Rows are points. Examples show where two turns around zero, p and q, send a point. Where does a point land after both, in the order given? Backwards means that the second turn is done in reverse. Each puzzle has new turns, and all numbers are rounded.
In the rows, zero is written as 128.

Turn p:
[182  99] => [169 173]
[ 88 129] => [117  89]
[114 156] => [ 97 121]
Turn q:
[134 189] => [189 133]
[108 103] => [100 143]
[142  92] => [ 95 108]
Where do these land?
q, then p: [149 159] => [151 157]
q, then p backwards: [162 118] => [ 93 123]
p, then q: [ 72 107] => [ 71 111]

Turn p:
[108 143 183 136] => [ 70 136 119 114]
[ 94 120 107  95] => [143  95  90 131]
[205 132  63  90] => [227 148 150  98]
[117  98 136 153] => [109 108 150 150]
[134  96 129 133] => [129 106 152 131]
[110 179 149 160] => [ 90 175 107 144]
Turn q:
[127 172 105  79] => [117 124 105  63]
[143 149  74  96] => [149 137  83  83]
[ 94  80 167 166] => [112 102 152 198]
[139  97 159 119] => [146 103 160 140]
[136 142 135 180] => [116 172 140 156]
Where do these land?
q, then p: [164  79 138 120] => [126 141 184 105]
q, then p: [108  74  83 110] => [177 115 174 158]
p, then q: [100 171 115 168] => [ 95 178 101 139]
p, then q backwards: [168 139 141 101] => [162 157 126 103]
q, then p: [101 177 163 141] => [ 87 112  78 136]

Turn p:
[134 174 162  97  85 117] => [155 172 173 104 114 102]
[110 132  96 140 125  86] => [125 120 111 162  98  98]
[ 79 172  89 122 105  95] => [110 170 116 161  95  73]
[143 104 136 169 119 161] => [141 121  95 104 127 170]
[104  87 162 143 125 128] => [120 122 140 138 104 180]
[113 150 163  51 127 214] => [ 78 185 179  71 186 144]
[149 105 143 188 166 124] => [165  94  97 154 142 172]
[138 124  91 102 171  78] => [116  81 138 169 141  81]
[181 105 112 141 129 149] => [142  88 104  90 145 133]
Turn q:
[110 151  80  98 149 166] => [152 160  69 100 133 121]
[162  92 161 164 153 116] => [154 114 185 158 146 145]
[ 87 154 118 141 121 162] => [117 132  73 140 126 151]
[143 173 130 114 130 102] => [ 99 138 127 126 154  89]
[ 91 149 150  54 126 110] => [ 89 102 108  57 145 116]
[136 115  81 168 129  82] => [157 112 133 171 100  79]
[168  64 175 158  88 157] => [127 139 200 147  92 194]
Where do these land?
p, then q backwards: [161 138 117  92 105  84] => [145 103 106 111 130  70]
p, then q backwards: [ 82 151  90  98 111 123] => [152 173 108 123  84 109]
p, then q: [118 131 165 193 171 136] => [168 187 119 170 141 150]
q, then p: [166 133 155 196  82 103] => [167 170 105 156  93 189]
q, then p backwards: [147  66  82 117 141 167] => [151 150 178 168  75 114]
q, then p: [124 111  80 103  88 149] => [128 153 133  89  98  81]
p, then q: [ 85 126 144  93 192 126] => [138  87 107 171 169 169]
q, then p: [147 158 149 173 142 153] => [147 146  87 154 161 149]
q, then p: [122 137 169  88 118 111] => [ 85 135 165 146 131 142]

Turn p:
[186 117  85 174 105 123 177 103 104] => [182  73  70 159 144 126 149 152 121]
[126 126 150  91 153 130 114 137  92] => [116 160 126  93 109 145 152 117 112]
[199 142 134 173  79 110 101 131 127] => [184 131 131 171 126  67 164 156 126]
[ 60  76 102  53  96 108 136 138 126] => [ 60  75 136  92  58 137 114  94 141]
[124 144 140 162 160 129 118 177 119] => [109 175 126 157 136 143 129 163 115]
[187 137  95 176  88 134 158 105 131] => [195  88  96 171 144 108 135 146 138]
[141 147 106 125 181 146  75 136 150] => [128 184 119 135 142 110  88 104  89]
[ 33  66 155  87 120 154 123 100 117] => [ 66  85 189  95 112 181 135  71 122]
[159 171 142 124 156  98 112 114 128] => [140 170 108 103 157  93 139 135 134]
[192 131 143 147 134 141 159 139 165] => [189 129 130 125 140 122 103 180 119]
[ 94 146 155 146 165  97 113 132 154] => [ 82 157 148 120 170 115 117 144 134]
[ 36 134 130  77  98 165 150 126 123] => [ 86 111 157 114  94 186 111  76 186]
Turn q:
[152 103 121 126  80 105 125 141 107] => [151 134 150  98  95 108 102 152 119]
[ 94  60 101 166 113  73  98 192 178] => [116  75  84  67  55 118 100 121 191]
[145 155 147 122 159 173 140 130  76] => [113 159 125 150 159 158 150 162  83]
[105  96 111 168 123 126 117 148 168] => [122  77  99 122  90 129 119 115 148]
[ 82 108 122  82 136 126 187 164 161] => [114 145 131 110  83 131 202  91 157]
[122 125 130  84 160 155  60  98 144] => [172 136 100 122 182 176 115  93 140]
[165 160  80 159  92 137 148 115 118] => [153 124 127 175 114  73 118 158 103]
[131 139 143 129 161 155 119  43  84] => [126 128 135 139 208 131 121 106  63]
[158 136 203 105 153 149 137 111 148] => [122 119 185 139 173 181 151 135 140]
[121 190 154 160  91 154 123  94  89] => [106 151 154 190 138 128  80 127  79]
[133 137  96 107 141  56 154 170 135] => [112 158 118  97 114  74 150 148 185]
Where do these land?
q, then p: [102 155  93 173 112 151 104 160 170] => [130  83 132 199 131  94 113 116 116]
p, then q: [154 171 136 177 106 111 176 116  81] => [129  85 106 150 108 101 196 165 151]
q, then p: [115 137 142  93 166 145 134 153 105] => [137 146 106 130 133 170 101 120 161]
p, then q backwards: [ 77 105 121  72 132 102 164 103 143] => [ 95  73 161 160 146  83 112 138 143]
p, then q: [181  81  63 155  91 124 145 146 182] => [145  94 105  60  98 114  64 183 125]
p, then q: [101 172 123  73 112 121  92  81 129] => [149 125 163 137 174  97 128  64 154]
p, then q backwards: [170 109 159 143 186 120  92 105  90] => [135 111 111  90 158 156 158  94  63]
p, then q: [144 146 124 151 117  86 107 190 105] => [ 88 142 119 153  74  88 117 142 149]
q, then p: [123  66 143 108 152 148  95 141  96] => [155 143 108 102  79 165 114  86 117]
q, then p: [115 139 177 134 107 171 171  86 180] => [150  89 180 130 183 168 168 143 114]

Turn p:
[130 106 136  70 140 116 162 126 142 138 151 106] => [105 136 101  86 110  92 143 127  90 127 139 137]
[190 158 124 100 115 143  99 148 120 157  94 103] => [102 160 111  95 148 185 104 160 132  93 127 112]
[103 101  36 151  89 154  44 153 117 124  56 166] => [ 99  47 136 186 208 196  93 129 128 126  65 124]
[115 161 112 110 138 157 136 101 140 121  31 131] => [135 108 174 107 149 161 142 102 107  64  92  83]
[103 129 120 155 112  62 145 150 130 120  36 124] => [ 92  89 189 166 141 161 161 125 103 112 172  81]
[101 179 165  56 114  48 111  86 148 135 170 113] => [ 82 221 139 142 133  47 163 155  97 122 118 112]
[151 109 134 158 184 155 152 126  75 130 153 107] => [164 138 137  90  99 150  91  94 131 165 155 163]
[114  95 149 152 150 119 123  93 138 119 112 124] => [133 113 146 138 111 102 102  95 128 136 135  96]
[109 141 105 118 155  91 163  67 150 137 177 114] => [151 168 121 129 153  59 144  88  93 129 152 140]
[104 124 140 156 143 153 117 168 144 144 167 152] => [140 103 123 117 135 109 137 142 186 164 124 150]
[103 122 146 152  94 163 144 136 144 119 164 102] => [127 124  92 143  97 120 156 100 173 128 124 147]
[189 154 145 131 158 137 111 163 136  72 144 117] => [138 140 144 117  98 132  83 173 154  83 151 172]
[102 100 135 145 106 141 154 119  60 126 172 179] => [174 123 116 155  96 140 148 127 110 206 101 150]
[177 113 145 137  93 153 131 156 148 152 164 153] => [149 121  62 122 118 137 125 174 160 138 139 124]
Turn q:
[105 100 144  97  92 126 168 173 161 120 160 149] => [119 162 160 150 105 139 161 123 192 111  94 131]
[159 146 174 112  84 112 172  89 133 153  90 187] => [164 166 145 171 125 162 159  77 113  96 190 135]
[101 173 134 150 167 131 101  74  72 145 171 170] => [ 99 109 129 123  72 163  63 143  70 124 164 156]
[183 111 122 121 151 112 119 166  86 170 127  85] => [125 100 151  93 123  58 165 143 117 155 160 114]
[ 82 116  89  96 144 153 150 156 152 136  81 112] => [101 128 152 128 181 153 147 110 140 178  84 117]
[123 118  92 107  74 146  69  97 141  80 114 112] => [163 152  60  98 145 145  90 118 171 160 123 117]
[ 97 131 169 116 117 172 134  96 156 143 104 112] => [144 172 162 127 177 159  99 133 122 117 128 120]
[182 173  77 113 165 133 171  81 111  90 148 110] => [107 152  62  89 111 134 176 133  52 130 120 147]
[154  78  83 162 133 133 117 152 140 137 116  88] => [116  93 106 110 155  91 147 142 146 136 116  67]
[149  95 159 118 167  93 163 145  81 112 143 124] => [105 134 153 126  90  60 143  96 103 111 117 139]
[ 93 130 174 130  84  98 145 112 160 157 119  91] => [120 155 152 142 185 126 119 132 168  86 159 155]
[ 85 153 113 175 119 151  74 159 114  78 158 136] => [132 105  91 161  99 131  65 179 147 154  89 137]
[152 140 135 166 169 103  81 163 156 144 134 189] => [169  36 144 145  92 143 130 134 122 106 121 128]
Where do these land?
p, then q: [101 133 104  71 110 191 106  96 106 123 151 139] => [145 114 112 153 164 148 137  65  91 181 145 121]
p, then q backwards: [142 122 139 161 125 138 128 101 109  84 149 190] => [141 152 169 145 120 152  90 170 126  96 118 161]
q, then p backwards: [127 136 122 136 157  80 166 179 107 162  87 101] => [ 49 119  95 127 135  78 136 152 152 120 134 136]
q, then p: [ 87 166 129 164 150  84 122 158 126 159  75  74] => [142  82 173 107 135  85  96 133 131 205 155 124]
q, then p: [161 111  94 163  91 133 115  70 138 111 131 147] => [120 137  94 143 155 138 106  91 116  93 123 190]
q, then p: [117 150 139  82 123 126  82 107 113 126 182 155] => [125 133  81 139 134 131 136 182 137 117  68 118]
q, then p: [135 164 147 138 170 104 189 140 118 133  78  71] => [167 130 205 116 115 125 140 128  94 189 160 134]
p, then q: [200 136 110 121  79 131 118 117 164  86 159 167] => [146  76  64 159  99  97 154 148 138 162  94 109]
q, then p: [177 112 131 169 149 123 142 100 162 143 169 118] => [102 112 134 142  81 135 132 126  94 103 134 188]
p, then q: [114  77 149  52 123 146  67 102 113 112 123 146] => [133 102 132 150 182 105  90  85 157 197 159 136]
q, then p: [ 86 117 147 155 113  94 173 169 127 117 124  68] => [130  97 204 148 146  84 148 130 144 135 167 116]
q, then p: [ 89 160 156 143 161 110 175 155 186 169  72 114] => [182  88 193  88  73 112 106 111 148 159 146 116]
q, then p: [153 105 151 125  81 196  74 136  90 125 154 150] => [ 77 182  73 136 146 156 121 162 172 100 148 127]
p, then q backwards: [123 105 104  86 110 137 127 110 118 159 154 181] => [148 154  95 139 157 159 120 141 130  82 101  94]
q, then p: [108 126 100 152 177 127 133 181 141 112 111  98] => [102  78 165 109 131 142 127 110 108 155 154  91]

Turn p:
[119 136 146 131 152 135 119 132 123 141 148 132 139 148] => [143 129 159 118 124 123 139 146 129 147 140 130 130 122]
[109 115 140 114 111 137 158 171 122 146 138 129 123 124] => [145 146 124 150 116 112 133 141 120 133  88 118 150 105]
[126 100  41 116 133 111 158 119 114 148 113 112 120 115] => [109 132  86 105 139 181 127 114 161 100 103 106 131  81]
[108 113 130 193 116 136 109 113 112  97 145 136 134 119] => [117  98 142 161 107 124 128 115 123 137 145 119  66 118]
[111 140 114 131 119 141 122 106 113 132 123 113 110 176] => [152 102 134 105  97 151 118 133 151 131 122 116 123 147]
[106 128 131 114 140  97 110 105 138 115 118 109 111 116] => [106 120 127  97 115 130 155 102 112 113 130 131 130 143]
[136 142 145 140 130 149 141 140 139 154 136 171  93 128] => [133 115 116 128 139  99 102 144 115 176 125 109 146 123]
[112 110 132 116 126 150 105 177 149 143  76 111 133 120] => [161 166 136 148 128 122 129  73 128 121 126 103 162 131]
[138 144 138 136 131  66 125 124 143 137 146 139 143 123] => [ 91 113 124 130 140 107 169 142 144 131 145 150 142 130]
[107 135 109 144 119 142 163 107 148 123 142 127 133 116] => [ 93 141 116 138 106 151 118 146 126 142 121 110 113 128]
[145 150 126 122 123 151 110 127 119 103  83 113 127 120] => [154 135 114 131 138 138 110 110 115  99 151 118 123 163]
[120 137 136 112 123 150 105 138 107 106 144 129 138 122] => [157 130 134 137 111 132 125 132  99 120 142 150 120 122]
[193 132 142 119 146 140 132 165 120 128 148 126 112 145] => [147 117 151 127 164  97  88 160 128 105 133 137 156 114]
[181 121 138 114 121 140 138 109 117 152 140 117 145 122] => [132 155 121 111 152 110 100 152 152 117 125 157 113 127]
[107 121 141 132 125  78 114 105 172 114 149 164 137 130] => [ 74 105 139 136 123 127 161 113 123 164 132 163 137 140]
[129 123 141 114 134 123 137 110 113 107  99 121 149 125] => [135 141 129 126 148 144 145 124 119 111 118 135 108 156]
Turn q:
[108 116 143 138 116 135 129 103 123 141 124 123 125  85] => [128 112 146 119 165 154 127 127 117 126 137 102 125 115]
[145 146 130 141 110 132 148 104 109 139 143 109 111  92] => [123 131 130  95 147 124 126 144  86 121 144 106 126 107]
[137 126 141 149 101 126 141 118 150 121 111 112 178 122] => [125 119 159 131 145 143 129 165 116  99 125 147 128 161]
[117 141 125  54 126 115 123 133 151 138 132 139 119 153] => [154 106 123 168  95 108 131 103 107 160 101 132 148 128]
[116 115 124 113 102 125 150 146 131 105 124  90 121 134] => [156 111 159 117 100 123 109 143 131 119 133 140 134 112]
[121 141 147 147 143 144 150 117 130 113 144 139 129 113] => [145 138 118 116 164 128 128 134 124 138 147 139 112 131]
[140 144 148 120 126 129 134 133 150 138 131 140 124 149] => [125 124 120 142 133 102 113 128 117 142 115 140 125 146]
[134 132 136  70 151 130 113 137  80 138 139 120 112 147] => [148 159 110 144 102 111 121 113 130 152 120  97 176 106]
[135 145 120 137 149 134 145 110 124  99 107 154 115 130] => [142 146  99 108 141 137 137 128 129 131 103 151 109 119]
[114 147 137 119 103 134 147 143 118 141 112 116 127 151] => [124 132 144 131 113 133  90 136 112 145 123 146 141 124]
[127 134 139 142 168  93  89 123 146 139 131 137 137 148] => [ 95 126 108 169 142 110 158 133 158 135 122 135 131 128]
[138 104 142 136 114  97 140 139  79 139 145 153 117 154] => [109 117  90 101 121 125 101 124 144 128 142 128 179 132]
[137 123  83 149 166 131 113 135 124 135 124 141 118 139] => [102 149 106 117 103 133 156 118 155 137 125 123 103 127]
[125 139  91 119 105 140 136 169 128 125 125 120 126  31] => [154 118 127 133 104 173 119 126  84  89 167  87  76 106]
[114 121 102 149 148 142 142 120 148 106 133 134 160 136] => [138 136 138 118 128 145 161 134 146 134 139 157 106 153]
[132 144 131 142 118 134  70 111 142 127 135 144 114 151] => [ 92 139 134 145 146 101 140  84 131 114 112 142 127 124]
[137  58 135 151 129 136 103 134 142 133 117 104 143 140] => [113 114 166 121 127 125 131 135 187 105 121 102 132 156]
Where do these land?
q, then p: [123 151 110 138 149 144 137 138 140 134 138 151 109 144] => [124 108  95 101 117 128 126 131 139 152 125 122 140 121]
q, then p backwards: [125 114 126 126 123 119 125 137  92 107 132 146 104 110] => [135 128  85 117 128 131 111 135 116 144 116 117 111 117]
q, then p: [131 140 112 145 143 111 103 115 144 133 123 137 138 147] => [115 121 119 140 124 145 143 132 124 152 110  98 129 134]
q, then p backwards: [112 147 135 104 102 125 104 115 102 140 108 129 117  86] => [115 107  93 123 153 145 139 165 129  99 121 138 115 109]
q, then p: [123 145 142  64 115 110 136 121 128 145 122 143 116 139] => [148 138 109 134 153 127 138 109 175 120 136 130  89 119]
p, then q: [128 118 124 136 119 125 134 114 114 148 111 146 152 141] => [117 123 125 123 124 115 130 132 126 150 111 121  94 139]
q, then p: [138 145 138 148 108 126 140 122 149 123  87 108 112 144] => [153 115 121 136 144 113 149  90  98 136 126 120 143 136]
q, then p backwards: [113 145 121 136 140 123 142 121  74 133 137 133 125 139] => [123 143 101  98 140 135 124 126 150 158 139 143 136 109]
q, then p: [169 142 140  90 117 127 135 115 143 133 131 111 133 138] => [150 111 122 143 151 121 159 131 154  96 122 129 124 140]
q, then p: [144 134 142 150 149 112 139 124 136 147 144 136 118 120] => [121 120 133 115 121 139 145 126 134 120 121 112 149  95]
q, then p backwards: [119 144 141 146 116 128 137 205 144 131 130  66 119 142] => [159 142 138 172 109 173 113 134 138 122 195 103 141 136]
q, then p: [138 128 140 142 200 135 115 120 113 127 133 147 139 128] => [ 98 137 124 117 124 149 121 155 145 129 152  83 166 125]
p, then q: [151 111 140 131 104 140 110 129 140 146 145 145 188 146] => [ 92 115  95 147 163 110 121 114 117 138 131 140  93 154]
q, then p: [114  70 130 147 106 163 116 122 138 110 133  74 128 144] => [108 149 168 126 128  86 135 128 101 132 112 164 149 178]
p, then q: [111  96  71 117 127 138 134 136 149 118 135 146 130  95] => [125 153 153 118 156 175 147 106 106 129 139 110 105 111]
p, then q: [109 119 135 127 133 123 140 116 141  73 139 131 118  84] => [129 147 128  99 138 163 111 109 142 140 141 138 153  85]
